Each row of a before or after table is a point. One or more steps were done to the points. Then noise was added and the rows were shuffled. The steps act on columns, c1 being the first. What was done? A step turns or swaps two columns, mirrors them in a line or flattens them onto one, adds a multiple of one to another, or multiplies or shifts one. Angles are multiples of 10 degrees, from the lower column toward the higher: turns from -170 to 170, lines from 10 to 170 but not 90. Use the fewest steps. Two steps may share a column if one is a turn and the other turns, adds or multiplies; they go together, in the order done. Otherwise the lowest column goes first.

Before (12 x 2):
5,-10
-4,16
-16,23
-37,4
0,-10
3,13
8,-8
-7,17
6,33
11,-11
-7,-13
-15,-9
After (12 x 2):
-59,-36
18,-51
0,-50
-24,-49
-11,-23
-11,-54
-25,-15
-6,-24
8,-7
6,-29
9,-51
13,-47
Steps: multiply c1 by 1.6; shift c2 by -40

Before (10 x 4):
44,-11,13,-33
25,4,20,-35
-10,36,2,39
60,-13,-17,0
12,-16,-23,13
11,21,-51,-17
-19,26,-23,26
3,-10,8,-24
-5,-10,-17,24
-5,-25,1,10
After (10 x 4):
-4,-25,9,46
-16,-27,-8,0
40,28,-27,-22
-11,-18,-24,-10
27,-4,-58,-12
8,19,4,-17
-32,23,-42,14
32,35,-6,-8
-2,-19,5,-20
-30,-17,-2,34
Steps: turn c1 and c3 by -50 degrees; turn c2 and c4 by 70 degrees

Before (8 x 8):
5,-23,-19,12,-10,17,-4,-7
14,27,3,3,-9,2,1,-5
0,27,-3,-15,12,1,0,-9
-9,27,5,-8,-5,-9,20,-13
13,-26,-27,16,-7,-10,-10,-4
7,8,6,-19,-8,-3,4,1
4,-15,-37,7,-17,4,-4,11
12,24,2,-10,9,0,26,-1
After (8 x 8):
-10,26,-17,-9,-3,-1,23,21
6,11,-5,-20,-3,0,5,-13
3,-23,9,13,-4,10,-6,53
15,24,-7,-11,5,8,27,-1
15,28,-4,4,-7,11,-4,6
1,26,-6,-14,10,8,0,28
3,-16,35,8,-12,-3,-5,46
11,-26,16,16,-7,-18,-10,61
Steps: add 0.3 times c2 to c6; turn c3 and c8 by -140 degrees; multiply c8 by 3; multiply c5 by 0.7

Before (8 x 12):
12,-10,-12,4,3,4,6,-9,5,-13,-13,-13
14,17,-20,9,8,0,-6,-17,-4,-3,-14,7
9,9,2,12,-10,-6,3,-19,-3,-9,-3,6
-16,-16,-29,-9,-1,-30,26,-5,-12,12,5,-11
19,6,-7,17,15,-9,-5,-31,-12,-14,4,2
8,7,-22,-16,-4,24,10,0,-12,-26,-14,7
-6,-23,7,0,9,-18,29,-4,-17,33,2,-18
7,-13,-19,-7,-5,27,30,18,3,1,6,-7
After (8 x 12):
8,-11,-14,17,12,9,-1,-31,-12,-16,0,4
5,-4,-24,5,0,-8,0,-9,5,-13,-15,-8
3,-22,-38,-7,-6,-27,20,18,3,2,5,5
4,2,4,12,-11,8,7,-19,-4,-7,2,-4
-7,-44,-58,-9,2,25,15,-5,-12,12,-18,12
2,-17,-44,-16,-8,-20,12,0,-13,-25,9,-18
-2,-60,13,-1,15,11,14,-4,-17,31,-21,10
5,12,-40,9,8,3,3,-17,-4,-5,2,-15
Steps: multiply c1 by 0.4; turn c2 and c7 by 30 degrees; add 1.5 times c9 to c2; multiply c3 by 2; turn c5 and c10 by -10 degrees; turn c6 and c12 by -160 degrees; turn c11 and c12 by 70 degrees

Before (10 x 18):
-1,-17,-8,-3,-1,8,-22,2,-6,3,8,6,-4,1,-19,17,8,-7
-19,5,7,4,-2,11,-3,-9,9,-26,-9,4,15,-2,20,-4,0,-10
-16,7,-4,-4,10,14,-3,13,-4,-13,-15,3,16,16,8,-1,-14,-10
-6,10,-11,-4,-1,8,2,-15,-7,-4,-15,1,12,13,25,10,-6,-5
1,-4,-14,17,-15,3,-23,2,13,13,10,-19,-18,-3,-12,-8,-19,-15
2,-24,-7,-5,1,-1,-4,8,9,9,1,6,-5,5,-7,6,4,3
-12,-11,-13,-8,10,5,-1,-1,-12,-17,-11,4,16,-3,-3,-6,-4,-17
-11,0,-21,19,-29,-5,-23,10,4,-5,-3,-13,-13,7,6,-9,-14,-14
-4,-10,-10,-5,-14,7,1,5,-1,17,13,7,0,0,-23,8,8,8
-29,-13,-8,4,-12,-3,-22,7,9,8,25,-13,-24,-8,1,-11,-11,-8
After (10 x 18):
-11,0,-21,6,22,-5,-23,9,-18,11,-1,9,-13,7,-24,-9,-14,-14
-4,-10,-10,-2,33,7,1,7,5,-18,6,3,0,0,49,8,8,8
-29,-13,-8,-6,11,-3,-22,6,-8,0,10,15,-25,-8,-6,-11,-11,-8
1,-4,-14,-3,24,3,-23,3,-22,-2,4,23,-18,-3,23,-8,-19,-15
-6,10,-11,4,-20,8,2,-13,7,3,-6,-3,12,13,-59,10,-6,-5
-19,5,7,-6,-15,11,-3,-5,-8,21,-4,-16,15,-2,-48,-4,0,-10
2,-24,-7,-10,5,-1,-4,8,0,-10,1,0,-5,5,17,6,4,3
-16,7,-4,1,-16,13,-3,17,5,9,-6,-9,16,16,-15,-1,-14,-10
-1,-17,-8,4,17,8,-22,4,6,-5,3,-4,-4,1,45,17,8,-7
-12,-11,-13,6,-7,5,-1,1,13,13,-4,-12,15,-3,10,-6,-4,-17
Steps: mirror c4 and c9 in the line at 150 degrees; multiply c15 by 2.5; turn c5 and c15 by 160 degrees; add 0.3 times c6 to c8; turn c10 and c12 by 150 degrees; multiply c11 by 0.4

Before (11 x 24):
-24,-22,10,8,6,-9,-8,3,-29,33,37,-8,-34,-6,17,-27,20,-6,11,15,-20,5,4,22
-26,0,-8,-4,7,3,-24,-2,-14,5,1,29,-26,-9,-27,-1,17,-21,22,41,5,-8,27,-17
11,-12,0,-4,-11,-26,7,-4,28,-4,14,-16,-28,-19,18,0,9,25,-15,3,4,13,-3,-1
-5,11,-25,4,14,58,13,-8,6,12,-18,-28,-7,1,15,-22,17,22,2,-17,-14,28,2,-9
3,20,17,-48,9,-5,15,17,-36,-11,13,-19,12,-13,0,0,-16,5,6,-1,2,-6,19,-1
-1,9,10,19,-5,-27,-15,-7,-16,-23,-22,-14,11,11,-18,-3,-2,20,14,-11,-14,-11,12,-21
5,-38,-34,-20,-23,-2,15,-16,5,17,11,-4,-29,17,3,-8,37,24,0,-3,8,-4,-1,-29
5,-5,-33,-15,-2,13,9,5,0,-7,1,15,-8,16,-18,-9,20,-14,18,20,-26,13,29,1
-32,7,3,8,-14,3,19,10,-18,7,-26,-12,-9,20,20,-12,-8,23,1,4,31,3,3,-32
-4,-25,13,13,25,19,16,-10,13,21,1,-8,9,5,-8,-5,-3,-26,22,6,5,-2,12,-24
15,-32,12,-16,-9,-5,6,-1,-14,10,-25,-3,-32,14,12,-34,-13,9,13,1,3,-12,20,-2
After (11 x 24):
4,-12,-34,-20,-37,-2,15,-17,5,17,12,-3,-29,39,4,-7,-10,43,0,-4,8,-4,-3,-14
-3,-19,13,14,40,19,16,-9,13,21,1,-8,9,21,-8,-5,24,-12,23,6,6,-1,-5,-59
-27,-26,-8,-3,10,2,-24,-3,-13,6,1,29,-26,-12,-27,-1,25,9,23,41,6,-8,-3,-56
-5,2,-26,5,22,58,13,-7,6,13,-18,-29,-6,-10,14,-21,-15,24,2,-17,-15,29,5,13
11,0,1,-4,-18,-27,7,-3,28,-4,15,-17,-28,1,18,0,-20,15,-14,3,3,14,-23,29
-23,-11,10,9,9,-9,-8,3,-31,33,37,-7,-34,14,18,-27,12,17,10,14,-20,5,-15,4
15,-30,12,-16,-14,-5,6,0,-14,10,-24,-4,-33,27,12,-33,-13,-9,13,2,2,-12,1,17
5,-29,-33,-14,-4,13,8,5,0,-6,1,15,-8,4,-19,-9,20,14,18,20,-27,13,16,-28
-32,0,4,9,-22,2,19,10,-18,7,-25,-13,-9,3,20,-12,-25,0,2,5,31,3,21,5
4,-11,17,-47,15,-5,15,17,-36,-10,13,-18,12,-28,0,0,-10,-12,6,-1,1,-6,2,14
-1,-8,9,19,-8,-27,-16,-6,-16,-23,-21,-14,11,-5,-18,-3,-19,6,14,-10,-14,-11,16,9
Steps: turn c2 and c23 by 70 degrees; turn c14 and c23 by 60 degrees; multiply c5 by 1.6; turn c17 and c18 by 70 degrees; add -1.5 times c17 to c24
